Rows are points. A path goes straight from each point to the next, and from the last back to the first. The post is the endless flat space through its rows: a point in 2 columns, a line in 3, a plane in 4, and so on, so that a path can go around it. Count how often the path circles the post. Going back the other way cancels.

Post (1 x 2):
-1.7  -1.7
Path, 15 rows:
0.3  -3.2
-4.5  -7.8
-5.3  -3.0
-2.2  0.2
1.6  1.4
4.8  -1.8
1.0  -4.3
0.3  -0.5
0.3  1.4
3.6  -2.4
-0.5  -5.3
-3.7  -3.2
-6.5  -1.6
-2.8  1.6
4.6  0.3
Times around: 2

Post:
-0.9  -0.9  2.6  -3.6  -5.4  1.3
1.0  -0.7  -7.4  1.2  -1.2  1.8
-1.6  -2.6  0.6  -5.4  -1.7  -0.6
2.2  2.7  -3.1  9.3  0.9  -2.0
1.6  -2.5  6.2  -4.6  -0.7  2.3
Path, 8 rows:
-3.1  2.3  -2.0  -4.6  -2.8  2.0
3.3  -1.6  0.9  -3.0  6.3  1.3
-5.5  0.8  -5.1  -3.6  -4.9  1.3
-3.5  -3.8  1.3  -2.3  -1.1  0.4
1.3  -7.5  0.6  -0.8  1.3  1.7
0.7  -4.9  -1.9  -3.2  2.1  -2.5
-3.1  -3.9  -3.4  1.7  -5.5  2.3
-1.8  0.4  -4.7  2.0  0.3  3.6
Times around: 0

Post, 10 rows:
3.4  0.0  1.6  2.0  5.3  2.1  -0.2  4.3  2.5  -1.4  -0.9
-1.4  2.9  -0.8  5.3  -2.1  0.5  -6.7  4.9  -0.8  -2.3  0.1
5.6  -2.0  -1.8  -3.2  -3.1  0.5  2.9  -0.7  12.8  -2.0  -7.8
1.5  1.6  2.3  -1.7  2.9  -0.4  -6.1  -2.5  -1.3  2.1  -5.6
0.7  3.2  -0.7  3.6  2.6  2.0  -3.3  -1.0  -3.5  6.3  -7.7
1.2  1.8  1.5  -2.2  -2.5  3.2  -2.3  3.3  -0.1  1.3  -7.6
0.4  4.0  1.8  2.7  -1.1  1.4  1.1  -3.7  0.2  0.5  2.1
-1.8  3.1  -1.9  3.7  3.7  -1.9  0.3  1.5  -5.8  -6.2  1.2
-4.6  2.0  -3.5  2.3  0.3  4.0  -0.9  -2.6  -3.1  -0.4  5.3
2.7  1.0  -1.3  -4.3  -5.5  -1.9  -2.0  -0.8  1.6  8.8  -5.2
Path (25 x 11):
4.2  1.2  -4.2  4.4  -3.5  7.3  -1.0  -0.4  5.9  -1.7  -5.7
1.2  3.7  -0.7  -2.2  3.2  2.5  -0.2  -4.0  -3.7  7.5  -2.8
0.6  6.4  0.1  -0.1  -0.5  -1.5  0.1  5.4  -1.2  -1.0  -7.1
-0.3  1.8  5.2  0.2  -1.9  6.8  1.6  6.0  0.4  1.7  2.9
-0.4  -2.6  -3.3  -0.8  -1.2  0.6  1.4  -5.5  3.4  3.0  -3.9
4.1  0.0  -0.2  5.3  1.5  0.1  -4.6  1.5  -0.2  1.2  -5.8
4.2  3.6  3.4  -0.3  -1.7  -0.3  -5.5  3.1  -2.7  -1.2  1.0
2.0  4.8  3.3  -0.3  -0.2  -0.4  0.5  1.2  -0.8  0.1  1.0
-2.0  3.9  0.9  5.4  0.6  4.6  -5.7  4.9  6.0  -0.5  -1.1
-3.3  2.0  2.8  4.6  -0.5  2.4  1.5  0.4  1.7  -0.6  -2.3
1.1  -2.5  0.6  6.0  4.0  1.3  -3.3  -0.6  -2.6  2.7  -2.4
6.4  -0.8  2.3  8.7  3.1  0.6  -3.6  -0.8  2.1  3.4  -6.2
-2.8  -1.0  -0.2  3.5  -1.8  3.7  -1.7  -2.2  1.7  -1.5  -2.2
-2.8  4.5  2.1  3.7  -1.2  2.0  -3.8  -2.0  -0.3  0.1  -0.9
-4.5  4.4  -4.3  0.2  0.2  3.3  -3.1  1.0  -3.3  3.9  -3.1
2.3  3.3  2.2  -1.1  -1.5  1.6  -6.9  1.9  1.0  -0.7  -1.0
4.0  3.4  2.8  1.0  -1.2  -1.0  -5.4  -0.8  -2.4  2.3  -4.4
3.5  -0.2  1.8  4.8  2.6  2.3  -1.1  5.1  1.7  4.6  1.7
-1.9  0.9  -5.3  4.8  2.0  -1.2  1.1  0.4  -1.6  -2.1  -4.8
-2.3  2.3  0.4  -2.6  -2.2  4.7  3.6  -3.5  2.4  0.3  -3.1
0.5  7.1  -0.5  0.2  1.2  -1.4  -1.0  0.7  0.7  1.0  -7.7
4.0  5.1  -1.4  0.3  1.5  1.7  -9.0  5.4  -1.3  -4.0  -7.9
3.1  2.1  1.7  2.1  -1.6  3.7  0.6  -2.8  2.4  2.7  3.3
0.2  -0.8  -2.0  1.9  2.1  2.5  0.4  -0.2  -2.6  4.1  -1.1
0.5  -0.9  -4.5  3.0  -5.0  6.5  1.5  -0.1  5.0  4.7  -2.5
Times around: 0

Post (17 x 18):
-0.2  -4.5  -0.7  4.4  5.2  -4.9  -0.6  -6.6  -1.4  2.0  -1.4  1.4  -5.3  -6.3  0.8  -2.1  1.2  -0.9
1.2  -3.0  0.7  -0.5  -0.4  10.5  5.3  -0.2  2.0  4.3  0.8  -2.3  -0.4  -2.4  -2.2  1.1  7.4  5.1
-5.3  1.0  -2.2  7.0  1.7  5.7  3.5  -1.3  9.1  0.5  -0.6  1.8  2.7  7.1  -2.6  3.2  10.3  -5.3
-0.8  -0.9  6.1  4.3  -5.7  -4.5  -0.1  -1.3  -1.6  0.6  5.8  -2.4  4.3  0.2  2.8  -3.5  4.2  3.0
-4.0  -2.3  -0.3  -0.5  -0.8  6.1  4.6  1.0  -4.8  -1.3  -0.4  -1.6  3.2  0.6  -2.7  2.1  5.5  4.3
-4.1  2.7  2.1  0.8  -5.4  -2.7  1.3  -3.4  4.6  0.4  -3.0  -0.5  5.9  -4.5  6.1  -2.2  -0.3  1.6
-2.6  -2.7  -3.2  -0.3  -0.9  -0.1  2.6  -3.6  -5.4  10.2  -4.1  2.7  -8.4  1.3  -3.0  -6.8  0.8  3.0
-1.8  -4.3  4.8  2.8  -2.9  -4.7  -0.3  0.7  -2.9  3.8  4.9  4.1  -4.2  1.5  -4.1  0.9  0.3  -1.2
-1.6  -1.3  -0.7  6.1  3.1  0.4  0.5  3.1  5.9  1.2  1.7  -2.6  5.1  0.1  -0.2  -2.6  -4.3  1.4
-4.9  2.5  -8.6  -0.9  2.5  -3.2  2.8  1.6  5.7  0.1  5.1  -3.0  0.3  -5.1  1.6  0.1  1.4  -1.2
-0.4  -1.5  -1.8  -5.6  -1.2  -1.6  0.2  3.7  -3.9  0.8  -1.0  1.4  -4.6  0.9  1.5  -2.9  4.8  -4.0
-5.7  4.6  -7.8  -1.7  -1.4  -3.9  2.5  4.1  -1.3  -2.0  -1.6  6.8  1.6  -4.8  5.5  -6.7  -0.5  9.1
-1.3  -4.2  -0.5  -6.5  -0.5  1.7  -0.7  -3.9  -4.9  4.9  6.5  -0.4  1.2  -2.3  -0.7  -8.0  -3.2  3.5
-0.9  -0.2  -7.0  3.0  2.0  2.0  -0.9  -6.6  2.9  3.1  -0.2  -0.7  -5.0  -0.8  3.7  3.7  1.3  -0.3
-0.8  -3.8  1.9  -2.1  3.8  -3.7  3.8  -1.2  4.9  3.1  3.0  -2.8  0.0  4.1  1.9  1.1  -1.2  3.8
-5.6  -1.8  -6.2  4.0  2.0  -4.5  -6.0  -0.2  2.2  2.4  -1.0  1.5  1.2  -7.2  -2.0  0.1  3.7  7.2
-0.5  1.7  -1.3  -2.0  -4.0  -1.6  -1.9  -6.2  3.5  -8.7  -0.9  -4.2  -4.5  -6.3  0.7  -0.9  7.6  -3.5
Path (33 x 18):
-3.3  -0.3  -8.8  2.2  -2.4  -3.6  0.1  5.8  -0.1  -4.0  1.6  -2.9  0.8  1.1  -0.4  -2.6  2.2  2.0
-2.3  -2.1  -5.2  -3.1  -1.4  -0.6  0.8  0.3  -2.5  2.2  2.6  -0.7  -1.5  -5.9  4.6  0.2  4.8  -1.5
-1.8  -5.5  2.5  1.0  0.5  1.4  -1.2  2.1  -1.9  1.9  1.0  -3.4  -0.2  -3.2  -3.2  -1.1  7.4  3.8
-1.6  4.2  -4.1  2.1  2.6  -1.7  0.0  0.3  0.1  -0.8  -1.8  -3.0  -4.9  -2.5  3.2  -4.1  6.7  -3.9
0.7  1.2  5.0  5.8  -3.4  -3.8  2.2  -4.7  1.1  4.8  4.0  -0.6  -3.4  -2.4  1.6  2.7  1.1  5.8
1.2  0.4  -0.3  3.8  1.6  -1.7  1.6  -4.2  1.2  -2.6  -2.9  3.4  0.0  -2.2  2.2  -1.0  0.0  -0.9
-0.8  -4.5  -2.4  0.9  -3.0  -3.8  -0.4  -4.5  -2.0  8.5  1.4  1.8  -5.3  -2.8  -0.3  4.0  -1.3  6.6
-3.8  -3.3  -4.7  -2.1  -5.2  1.3  -5.7  0.8  3.6  -1.9  0.5  -0.2  0.1  2.8  0.0  -3.9  0.0  4.9
-1.9  -3.6  2.5  -1.7  -1.7  4.4  0.1  -1.3  4.4  3.1  3.4  -3.1  4.7  -3.3  2.6  -4.1  6.7  4.6
-1.9  -6.7  -4.4  1.6  -0.7  -4.5  -2.9  -3.2  1.6  3.8  -2.8  0.5  -2.1  -5.4  1.1  -2.3  1.6  4.0
0.2  -1.7  0.6  5.4  -4.7  -0.4  0.4  1.7  -3.5  -0.1  0.7  3.1  3.4  -0.6  -1.5  -3.4  2.3  0.0
-3.3  0.8  -1.5  -1.4  0.6  -3.7  5.2  -3.1  2.3  -2.8  4.5  -4.8  0.9  4.8  -1.9  -2.4  5.7  2.9
-5.1  2.8  -1.1  -1.3  -0.2  -5.9  2.9  -1.2  1.3  -0.1  3.6  0.3  3.1  -3.2  3.0  -2.0  3.6  0.1
0.8  0.3  -1.7  2.1  1.4  5.5  -5.4  -3.3  2.7  0.2  -0.9  1.7  -4.7  -2.9  2.5  -1.4  3.1  -0.8
-1.4  -1.9  0.3  4.4  1.0  -2.1  1.0  0.6  0.1  -4.3  0.0  -1.6  -3.0  -1.3  1.0  0.6  1.6  -2.0
-4.9  0.9  -4.4  3.7  -4.9  -2.4  -1.1  -0.6  2.9  4.3  -0.6  0.1  -0.2  -0.6  3.9  -0.8  2.5  3.4
-5.1  -1.8  -4.0  4.2  -4.4  -4.5  2.6  2.3  -1.6  -1.0  -5.7  0.3  -0.1  -2.4  -4.9  -1.7  -1.1  3.7
0.2  -1.8  -1.3  1.6  -3.3  2.0  1.4  -3.9  2.6  3.9  -1.2  -3.0  3.0  -0.9  -0.6  -0.4  3.4  1.8
-2.6  -2.3  -3.3  -0.1  -4.3  -2.0  -0.6  -0.1  3.1  2.1  -3.4  -1.4  2.3  -0.9  2.7  -2.8  1.2  2.9
-4.0  0.0  -0.1  4.1  -4.7  0.1  3.4  1.6  1.0  1.7  3.5  -3.9  -0.1  -0.9  0.1  -2.1  3.7  4.0
-4.6  -1.8  0.3  4.2  6.5  0.9  -0.2  0.7  -0.9  -5.6  2.7  0.2  -3.0  -4.0  -2.0  -0.2  1.9  3.9
-4.1  0.1  -1.3  2.6  1.7  -1.9  1.6  1.4  1.3  3.2  -3.4  3.0  -2.2  0.0  -1.1  -1.7  4.7  0.1
1.3  -2.1  -2.2  3.8  3.7  -0.3  -1.8  -2.8  3.5  5.2  0.5  -0.4  -0.6  -0.3  0.1  2.0  -0.5  7.5
1.0  -2.4  -1.5  -6.5  -2.4  -4.8  -2.1  3.0  0.3  5.5  -3.7  -4.8  5.3  1.9  2.8  5.1  -0.3  4.1
-1.8  -3.4  -5.5  5.0  -1.4  0.4  2.4  -4.3  -1.8  -5.4  -2.3  1.9  -6.1  -1.7  -1.1  -0.6  5.5  1.1
-6.4  -4.0  -0.1  4.3  -2.0  -3.3  2.3  -1.7  -0.5  0.7  -1.5  -0.1  -4.5  -1.3  1.8  1.2  6.3  -4.4
-4.3  -1.6  -0.8  3.0  3.1  -1.7  4.3  -2.5  0.8  2.9  -0.5  0.5  -0.4  -1.7  3.7  -0.7  1.3  1.3
-4.3  -0.2  0.9  -3.0  2.5  4.7  -0.5  -2.1  -3.4  0.7  -4.2  1.8  0.3  0.5  -4.3  -5.3  4.7  0.0
-6.0  4.5  -3.8  3.6  -2.8  -4.2  4.5  -1.9  -1.5  6.9  6.6  0.0  2.5  0.0  2.7  1.1  2.6  -0.2
-0.7  0.7  -1.4  -0.3  0.0  0.1  0.9  10.4  6.5  3.0  4.0  2.0  5.9  2.4  -0.7  -0.2  -0.7  -3.5
3.6  -2.7  -1.1  -0.2  1.6  4.6  4.6  -0.4  -1.3  -3.4  0.2  -0.1  3.2  -2.8  -0.2  1.7  -1.0  -2.0
0.3  0.7  0.0  -1.2  -2.4  -0.6  -0.2  -5.3  2.9  0.3  -0.8  1.3  -4.7  -3.8  -4.8  -2.1  -0.6  3.9
0.1  -2.5  0.8  -4.6  -4.2  -2.8  2.0  -2.9  -1.4  -1.3  -0.1  1.0  -0.7  -0.4  -3.1  -0.8  -1.9  0.1
Times around: 2

Post:
0.6  -6.2  -2.7  0.7  -0.2  -2.2  3.1  -0.3  1.2  2.1  -2.4  -4.1  3.0  -6.0  -1.2  1.0  -1.5  -4.2
-0.5  -0.5  6.9  2.9  -0.6  0.5  -0.3  -6.5  4.0  6.4  -1.6  -1.8  1.3  -1.4  0.0  -5.1  1.3  3.5
-0.3  0.4  2.2  4.1  3.4  -0.5  -1.8  0.1  3.5  -0.2  -1.5  -0.2  5.8  -2.6  4.7  -1.7  2.8  -2.1
0.6  1.0  -2.8  -4.5  2.1  0.8  -0.9  -1.4  -5.0  -8.3  -5.7  -1.6  -1.7  -7.0  1.6  -0.2  0.2  2.4
4.4  -1.6  -3.7  1.1  4.9  -5.6  1.0  -0.3  -2.2  -5.7  1.8  3.2  -3.8  -5.7  -1.3  0.2  -0.3  0.7
3.9  -1.2  -2.7  3.4  -2.1  2.3  1.6  -0.8  5.3  -2.7  -0.8  -5.3  1.1  -1.8  0.6  -3.0  -0.7  -1.3
-5.3  0.1  8.7  5.1  0.7  2.5  1.7  -4.3  5.4  0.4  -2.3  2.4  4.9  5.4  -2.6  1.1  -1.5  4.3
-1.9  -1.8  4.8  3.6  -1.5  0.0  -5.0  0.2  3.8  2.0  -5.7  1.5  2.5  2.0  -2.9  -5.3  -2.5  -2.0
3.4  1.7  -2.3  -5.6  -1.0  -1.2  4.3  2.0  0.0  -0.5  -3.6  4.0  -2.2  -4.2  0.1  -0.1  3.9  -0.3
-1.4  -2.2  0.6  4.7  1.0  5.1  -1.7  0.7  7.3  5.7  -3.3  2.6  4.9  -1.8  -3.0  -0.7  -0.5  5.6
-1.2  -1.2  2.0  5.3  0.9  3.5  -3.5  -2.3  -0.7  5.5  -3.1  -1.5  3.3  7.3  -1.2  -0.7  3.1  3.2
-1.5  2.9  0.9  7.8  1.5  2.1  1.6  -2.9  -0.2  4.8  -5.9  4.7  5.9  1.7  -0.4  -4.9  -2.3  3.5
-2.0  2.1  4.1  6.4  3.0  1.9  0.0  -1.3  4.2  6.7  -5.7  -3.1  -0.8  0.4  0.3  0.5  -2.8  0.1
4.1  1.5  -1.6  -3.0  2.1  4.8  1.3  -3.4  -5.4  -3.9  1.4  3.7  -2.9  -6.1  0.0  1.8  0.9  -4.2
-0.6  -1.3  1.1  -1.1  3.5  1.9  3.2  3.5  -5.9  -3.4  0.9  0.8  -3.5  -4.4  -0.7  -3.7  1.5  1.6
6.2  -1.3  -0.7  -6.9  3.8  -0.8  1.4  1.8  -5.2  -3.8  -0.1  0.8  -0.8  -3.7  5.0  0.5  -3.9  0.9
1.3  1.1  -3.9  -7.1  8.6  0.2  2.6  -0.5  -2.3  -2.9  -1.3  0.6  -1.2  -2.9  -0.6  -2.7  -0.8  -2.1
Path, 18 rows:
1.7  0.4  0.1  1.2  4.7  1.5  -3.3  -7.7  -2.4  -1.2  -4.0  -2.5  0.8  -4.4  0.5  -3.1  -1.7  2.2
0.3  -1.6  -4.0  1.7  5.2  -0.4  3.0  3.6  -3.5  -2.2  -2.6  0.2  3.9  -5.7  -2.9  -0.9  -1.6  -3.0
2.0  0.0  -1.8  6.1  3.5  -0.6  0.2  -1.6  -1.7  4.5  -1.1  3.0  7.6  -2.7  2.0  -3.7  -3.9  2.6
-1.9  1.3  0.9  1.3  4.5  2.8  -1.5  -0.3  -3.4  -1.3  0.7  -1.5  6.3  -0.6  0.2  -2.0  -2.1  -3.8
-2.5  3.1  3.0  7.0  3.1  -1.2  -1.1  -1.3  1.6  0.9  -6.9  2.7  3.7  -1.7  -5.6  -4.7  -1.3  7.8
4.4  -3.9  1.7  -0.3  1.2  -0.6  -0.6  1.0  3.6  4.2  -2.7  -3.4  0.0  -0.5  1.0  -0.3  -1.3  -1.8
3.1  -2.3  0.2  -4.6  -0.7  2.8  7.4  -3.5  1.2  0.9  -4.8  -3.9  1.2  -1.6  4.5  2.2  -3.4  -2.6
-1.2  1.3  2.7  -7.0  0.4  -6.8  0.0  -4.9  4.5  0.4  -4.7  3.4  2.5  -6.9  4.4  -1.0  1.5  2.4
-4.8  -0.8  -3.1  4.4  2.8  -1.8  -0.2  0.7  2.7  1.2  0.2  4.3  1.2  -1.4  -7.5  1.7  -1.0  2.2
-4.4  3.2  0.9  3.7  2.3  3.4  -3.0  -2.8  -2.8  -2.6  -2.8  1.5  4.6  1.1  1.8  -2.5  -3.8  -4.9
-2.7  -2.8  4.4  1.2  1.3  1.5  -2.5  4.1  -5.3  -6.9  -3.0  6.2  0.9  3.4  1.1  -2.7  -4.9  3.2
-2.6  -1.2  -1.0  5.6  7.4  -1.6  -7.1  -0.9  0.3  -1.6  -6.1  0.0  5.3  1.4  2.2  -4.9  1.2  0.4
-5.2  0.3  3.4  -0.5  -0.2  3.1  -2.8  0.6  -1.7  -3.5  -2.4  5.0  -2.1  1.4  -1.5  -1.4  2.4  2.0
1.1  1.2  -4.4  -2.8  2.2  -2.7  -2.5  0.3  5.6  1.9  -4.6  -3.0  -5.1  -4.3  0.9  -8.5  -2.7  -1.4
-0.9  -0.8  -0.7  2.9  -3.7  5.6  -0.9  2.7  1.7  0.4  -6.8  1.0  -2.7  -3.0  -2.5  1.6  -0.6  -4.6
-4.6  2.4  0.1  8.6  0.6  -3.3  0.1  -1.6  4.6  2.7  -3.5  -2.0  -3.1  -5.8  1.5  3.8  -1.2  2.3
0.9  -0.1  2.3  -1.3  0.3  1.8  -3.3  -1.9  -3.5  -0.5  -1.4  -3.1  -1.1  -1.4  -0.2  -4.2  1.7  1.5
2.3  0.8  0.5  6.4  -5.7  -0.5  -2.2  -4.7  -0.2  4.1  -7.5  1.8  5.4  0.5  -3.4  -6.4  -1.3  1.4
Times around: 1
